Each row is a point. The points of each table are mixes of a few directions, plus a little noise. Count the directions of each table, and those that both share. Where both have some left over, give the other angles between the two spaces (their principal angles), to ten degrees, smallest first.

First, 7 rows:
[[ 27.7  -6.8]
 [-38.9   8.9]
 [  9.4  -3.1]
 [ 43.3  -9.6]
 [  6.5  -1.3]
 [ -7.2   1.7]
 [-40.5   9.5]]
Second, 6 rows:
[[ -3.2  -1.7]
 [ 16.0  12.2]
 [ 28.9  21.7]
 [ -6.5  -5.6]
 [ 11.3   8.4]
 [-46.8 -35.4]]
Directions: first 1, second 1, shared 0; angles 50

First, 6 rows:
[[ -4.6 -14.2 -42.8  -2.3]
 [ 42.3   2.2  48.1  10.5]
 [-21.1   8.6  17.5  -0.9]
 [ 12.7  12.2 -22.9  -8.3]
 [-29.1   1.6  29.8   3.0]
 [ -0.1 -10.3 -30.1  -1.2]]
Second (6 x 4):
[[ 15.4 -21.1  14.7  22.3]
 [ -2.4 -50.4  14.3 -24.5]
 [  3.2  -9.9 -40.8  17.0]
 [ -7.3  34.4  -4.1  -5.7]
 [-15.1  27.7   8.8 -28.6]
 [  6.8  20.2   9.2  19.2]]
Directions: first 3, second 3, shared 2; angles 70

First:
[[ 30.3  -9.2   8.8 -14.2 -10.6  34.5]
 [-10.6 -15.6 -28.8 -31.2  16.9 -24.0]
 [ 16.5 -18.6 -26.1  14.4 -19.3   6.8]
 [  5.2   7.8  14.1  -6.8 -12.6  24.2]
 [-36.7   7.9 -14.4  -0.2   9.5 -34.2]
 [ -5.8  27.9  47.5  36.1  14.8  -8.2]]
Second, 6 rows:
[[ -4.1   6.4  -3.6  44.3 -24.1   1.8]
 [ 11.3 -24.0 -21.9  13.2  23.1 -34.1]
 [ 31.2 -11.1  15.9 -42.5  14.6  25.3]
 [  3.7  -2.7   6.1  -3.2  18.2 -11.8]
 [-53.5  35.8  10.8  -1.7  -7.8  -9.6]
 [ 10.8  -4.6  -8.2 -10.3 -24.2  28.6]]
Directions: first 4, second 4, shared 4

First, 9 rows:
[[  3.2   6.9  63.6  24.1   9.3 -49.5   4.6  72.2  33.6]
 [ -4.7   3.6 -43.7   1.5  -4.6  16.6 -12.8 -34.1  -3.3]
 [ -5.1 -23.2  -0.3 -11.5  -4.0  22.4  -9.0   2.7 -25.6]
 [  1.1  12.8 -20.5   6.9  -3.2  -7.7 -17.2 -17.7   1.4]
 [ 15.2  39.0   5.7   0.6   9.3 -21.2  52.6 -24.5  39.9]
 [-16.5 -18.1 -29.3   9.6  -3.3  25.7 -15.3   4.5   5.0]
 [  7.6  -7.1  -3.0 -26.9  -5.5  16.9  -3.7 -29.8 -40.4]
 [  1.5  -7.8  31.2   0.4   0.8 -13.7  -8.7  31.6  -7.0]
 [ -1.4  -5.6  -3.0  -6.4   0.3  11.1   7.7  -4.5  -4.0]]
Second (7 x 9):
[[-47.2  21.4  10.3   4.2   6.6   8.8  12.0  -9.9   6.4]
 [ 30.8  19.3 -23.9  -6.9  40.6   1.8 -35.6  -7.0   1.3]
 [ 21.8 -28.1  16.9   9.4 -33.0  24.1  32.2  26.4 -33.0]
 [ 20.8 -10.7   3.5   3.4 -27.8   0.0  30.3  42.8  -7.9]
 [ 15.9   0.8 -20.9  -2.3 -14.4  -5.0 -39.8 -29.6  27.6]
 [-45.2   2.1  22.3  -1.4  12.3 -13.7  27.7   4.6  -3.1]
 [  2.7  -4.9  -5.6  -7.4  16.4 -16.1 -28.0 -26.6   8.9]]
Directions: first 4, second 5, shared 0; angles 30, 40, 60, 80

First, 10 rows:
[[ 50.4  -0.4  47.0 -12.3  -1.2 -16.3 -12.0  12.0  -6.1  -1.0  -8.6]
 [-28.2  35.6 -31.0   5.0 -34.4 -14.6  43.9  29.1 -24.2  24.3  12.0]
 [-13.8 -64.5 -12.9 -13.3 -11.5  -7.2 -34.5  -6.7  17.7 -23.5  13.5]
 [-15.1  -0.4  -8.2  13.5  32.4  30.1  -9.3 -29.5  16.9 -10.5  -6.7]
 [-64.3 -13.5 -13.6  34.4  -6.2  56.1  26.6  -9.9  17.5 -34.9  19.5]
 [  5.5  -5.9 -26.0 -17.2   6.2 -24.4 -18.9  -7.1  -1.0  16.7  -4.9]
 [ 19.5  29.1  -4.1  -8.4   7.0 -19.4   3.3   3.1 -13.1  25.4 -11.6]
 [ -5.0  11.6  -7.0   3.0   3.9   2.3   6.3  -1.5  -1.7   5.5  -1.3]
 [ 29.8  17.4   6.8  -8.7  25.1 -11.4 -15.7 -11.5  -2.6  16.1 -18.2]
 [ 20.3  -8.3  49.8   3.4 -21.1   5.8  10.6  22.7  -3.2 -19.3   6.4]]
Second, 10 rows:
[[-12.1   7.5  38.7  10.6 -24.8  -2.5 -35.2   3.3  -1.2  -5.3 -12.3]
 [-23.9  23.2  19.6  11.9 -46.4  -2.8   2.4  17.7 -12.3  23.2  -1.0]
 [-27.1  -4.3 -20.9  11.4 -13.9   8.9  42.9  24.6  -6.8 -27.2  25.9]
 [ 16.0  12.1 -23.4 -12.2   4.5 -22.2  25.0  16.0 -15.5   7.1   7.3]
 [-35.7  -6.1  27.1  21.7 -30.5  17.5 -12.8  10.8   2.7 -30.6   4.8]
 [-10.0 -13.2 -30.8  -0.7  13.9  26.8  36.7 -14.2  11.5  13.7  13.1]
 [ 32.2  -2.9 -48.1 -21.4  40.6 -18.1  36.6   5.4  -8.9  -6.7  13.3]
 [ 20.0   6.7  40.8  -4.0   0.5 -26.5 -58.9   0.2  -3.5 -13.3 -23.8]
 [ 26.4  -6.4   9.8 -11.8  31.0   5.0 -35.7 -37.1  16.3  27.1 -22.3]
 [ 13.1 -14.1 -11.8  -7.2  30.1  14.2  -2.7 -27.3  15.8  12.9  -5.6]]
Directions: first 4, second 4, shared 2; angles 50, 80

First:
[[-30.5   0.5  34.2   4.8 -25.7   6.8 -22.9   1.6  39.7  -8.1  18.1 -22.5
  -22.0 -11.0]
 [ 10.7   4.6 -24.8  17.7 -21.7 -44.8  -9.4 -16.9 -23.6  -0.4 -24.2 -15.4
   16.0  -3.8]
 [ -2.5  -0.5  -8.0 -51.0 -17.4  35.5 -17.4 -18.4  -4.1   2.3  54.4   1.0
  -12.4  11.6]
 [-16.0 -17.2  12.9  36.8   7.4 -46.5   3.0  20.3  10.7   7.2 -46.0  -1.2
   12.5 -15.1]
 [-30.9   4.6  21.5  13.1 -18.6  -3.9 -18.0  -2.2  34.3 -21.6   1.2 -25.5
  -16.3  -9.7]
 [ 29.4  13.2 -63.5 -30.6  13.2  16.3  11.1 -26.6 -45.5 -20.9   7.6   6.3
   16.8  23.4]
 [  9.7  23.0  -3.0  12.7  20.3  31.7  18.2   1.5   7.7 -28.9  -6.7  -2.6
   -9.1   5.8]
 [ 17.8 -17.6 -18.6 -15.5  18.4 -13.1  11.3   6.4 -31.4  26.2  -4.6  29.1
   19.2   7.3]
 [  0.9 -12.0  10.4  25.5  33.2 -13.5  23.8  25.9   2.9   8.2 -37.0  19.6
   10.6  -6.2]
 [ 13.7   1.9  38.6 -12.0  -7.7  32.4  -1.1   9.7   7.3  31.8  37.9  13.9
  -17.2   0.3]]
Second:
[[ 10.3 -14.6   8.2 -32.8  -2.7  21.2 -19.3 -17.5 -25.8  12.5  14.5  28.8
   53.2  41.8]
 [ 37.2   4.0  10.8   5.6   9.5  11.9  18.9  -0.6  -8.0  18.8  10.0  10.9
  -17.8 -11.4]
 [-42.1  14.0 -30.7   4.2   1.7 -12.9   5.2  25.6  16.2 -18.0 -10.1 -20.8
  -23.3 -13.5]
 [ 23.0   0.1  12.7 -11.4  33.0  41.4  22.5  14.4 -10.4  13.9   8.2  36.2
   12.3  19.2]
 [-24.0  11.8 -31.6  -5.9  -9.6 -14.3  -0.9  12.7   0.7  -3.6   3.1 -16.8
  -18.5 -10.2]
 [ 22.1 -15.3  33.9  14.8  -9.7  -8.7 -12.7 -28.1   3.7  -0.8  -6.3  -0.7
   14.4  -0.3]
 [-54.8   1.9 -14.7  10.4  -5.5 -21.3 -13.1  11.9  25.7 -33.3 -22.7 -24.7
   -0.5  -3.4]
 [-29.9   0.2   4.5   3.7  30.1  21.5  10.8  25.6  18.9 -21.4 -18.2  11.7
   12.6  15.0]
 [ 58.0  -1.4   7.6  11.4 -46.8 -39.3 -11.7 -44.6 -20.4  31.5  21.6 -24.5
  -32.4 -38.0]]
Directions: first 5, second 4, shared 2; angles 40, 80
